Every row gives one point. Each table stands for the endless flat space through its points: a line for two points, a plane for three, and so on. The two share one point or none. Which?

First (3 x 4):
-38  13  11  1
-40  23  19  -15
-31  10  6  -6
Second:
-32  -6  11  -35
-24  -2  6  -31
They share: no point

First (2 x 9):
24  15  2  -2  13  -13  22  -34  9
25  13  -2  -5  7  -19  16  -27  8
Second (4 x 9):
-8  -15  -20  -27  -31  -20  15  -8  -4
17  15  2  -21  -22  -37  18  -24  -26
-8  -17  -41  0  -29  -10  -8  -18  -17
43  23  -17  18  4  -42  -21  -32  -16
They share: no point

First, 2 rows:
-21  -27  16  -15  -16  -8  -19  -23  22  -3  -32  0
-25  -21  28  -19  -20  -10  -19  -15  26  5  -44  6
Second (3 x 12):
-7  -36  8  -11  -13  -4  -9  -33  25  -3  -21  -13
11  -41  8  -11  -6  6  4  -47  35  7  -19  -29
-13  -37  6  -9  -19  -11  -12  -25  20  -9  -18  -7
They share: -19  -30  10  -13  -14  -7  -19  -27  20  -7  -26  -3

First (3 x 20):
16  8  -30  11  -31  -7  24  -49  33  21  1  -3  30  -9  25  0  7  -25  16  -15
26  -9  -9  25  -15  -8  2  -28  13  5  7  -8  15  -15  15  8  32  -37  16  3
41  -22  10  46  -16  3  -1  -24  -2  -14  11  -18  5  -29  20  20  47  -55  6  10
Second:
4  17  -15  14  -18  -29  3  -28  0  -4  21  2  -2  -34  4  2  30  -19  14  6
4  25  -9  14  -22  -33  -3  -27  -5  -6  28  6  -10  -50  -2  0  36  -5  13  3
-4  18  -17  10  -19  -32  15  -34  -14  -13  26  2  -9  -37  14  10  19  -20  14  15
34  -7  -33  9  -26  -7  -14  -21  50  27  -10  0  22  -6  -8  -17  42  -21  22  -20
They share: no point

First, 6 rows:
6  14  2  -19  -2  0  6  -11  3  -4  18  -10  3  -7  49  -26  57  27  10  28  15  36  -35  -26
-12  -64  8  -1  10  2  2  19  43  4  -22  -6  -17  -3  29  10  19  9  -4  4  19  12  -11  -56
-18  -46  36  9  4  -11  4  6  24  -20  -16  20  -30  -35  -9  -11  19  22  -20  22  42  19  14  -4
-21  -33  9  -11  -41  -15  11  26  57  22  -39  -12  -47  -19  25  -8  11  2  -16  20  5  28  0  -45
-11  -1  25  25  -21  -5  4  7  9  -26  -26  -3  -61  -76  -6  -39  28  15  -7  33  28  45  14  35
-1  10  8  -35  -47  -32  7  5  40  22  -20  -21  -29  -2  44  -25  24  16  -19  32  -3  27  -21  -38
Second, 5 rows:
21  -16  32  -61  -54  -11  10  -17  28  -10  -68  -57  -24  -4  31  -13  -10  71  -34  15  12  -18  -44  -3
-1  31  3  3  -34  -60  9  -2  -3  -32  -11  -20  -45  0  43  -43  15  -1  -21  49  4  27  -1  24
12  8  -4  -32  -59  -41  -12  31  0  -9  -28  -28  -15  15  57  -26  2  23  14  57  -10  0  -35  -6
2  -36  10  10  -5  -9  -30  39  50  23  -8  20  -25  -19  25  -14  26  17  -6  27  14  14  -13  -48
-7  -33  13  33  14  -12  -25  30  55  18  5  34  -37  -30  15  -21  35  5  -21  21  22  29  5  -42
They share: no point

First (4 x 24):
27  -2  22  -15  -15  41  -14  -1  -19  10  -12  4  -17  32  10  -31  2  -11  -10  -13  16  -28  3  7
22  16  38  -33  -35  18  6  13  -3  25  -27  7  3  10  -11  -15  -5  -38  19  3  19  -30  17  19
16  -7  6  12  -26  39  -21  10  -1  8  -7  -21  -14  18  19  -33  29  -24  -1  -16  18  -32  27  17
15  -17  -2  22  -26  40  -29  12  -1  7  6  -30  -14  20  26  -41  42  -23  0  -12  21  -34  33  21
Second:
21  -9  43  -60  -39  -1  20  3  -9  26  -26  -3  -37  12  26  -32  9  -41  10  17  22  3  4  17
2  -22  41  -47  -36  22  16  -16  -20  34  26  -52  -43  49  10  -3  -18  -20  62  -8  5  -34  -20  -1
48  -17  23  -67  -22  -7  -6  28  -3  45  -18  8  -45  12  43  -5  20  -42  18  28  46  12  18  52
60  44  14  -34  -30  21  -40  55  2  10  -42  70  -6  4  2  -42  29  -33  -77  8  55  15  30  64
69  13  39  -16  -21  24  -19  16  -16  25  -28  39  18  -14  -14  -25  26  -5  -9  23  6  -27  2  5
18  2  34  -60  -27  -12  22  10  -11  7  -44  24  -35  -3  37  -52  30  -56  -32  23  41  26  27  40
15  17  31  -48  -24  15  -5  17  -7  33  30  -11  -36  39  7  11  13  -12  12  4  42  -4  11  45
They share: no point

First (4 x 24):
4  -9  -13  -1  -16  56  -16  -30  4  -30  21  -13  33  -23  20  -23  -35  -16  -25  -8  -24  44  20  4
15  -9  -6  -18  -29  25  -1  13  -20  -27  0  -27  18  4  -10  17  26  -31  -26  -52  37  24  -4  -22
10  -9  -20  -11  -36  38  -3  0  -14  -29  9  -18  29  -15  0  8  -1  -26  -22  -39  10  25  5  -19
-11  -9  -26  10  -21  35  -21  -15  4  -11  18  -15  20  -24  18  -7  -34  1  -16  0  -23  28  -4  -16
Second:
4  25  -27  8  -17  6  25  -5  -2  -13  4  -47  -12  -7  16  -34  6  -10  -24  -51  25  64  -23  23
-1  29  -28  11  -7  13  17  3  23  -19  -4  -26  1  -10  15  -9  10  -6  -25  -16  17  30  -29  16
34  -16  -30  15  -61  24  -8  -1  -21  -13  21  -38  -20  -1  -17  -6  -31  19  20  -68  19  29  -13  -28
-6  -16  -25  2  -71  -5  17  -12  -18  -20  1  -23  -26  -1  -34  -12  -26  11  -2  -55  6  26  -29  -9
7  -19  -22  -16  -29  75  19  29  6  -12  66  -31  11  29  -2  -5  -45  -10  -29  -37  37  42  -18  -29
-1  19  -30  20  -25  1  -1  -1  30  -26  -24  -3  -1  -19  -6  19  7  12  -5  3  -1  -14  -34  -1
They share: -6  -9  -17  2  -21  18  -16  5  -6  -8  7  -24  9  -6  4  10  -2  -5  -18  -19  9  21  -17  -26
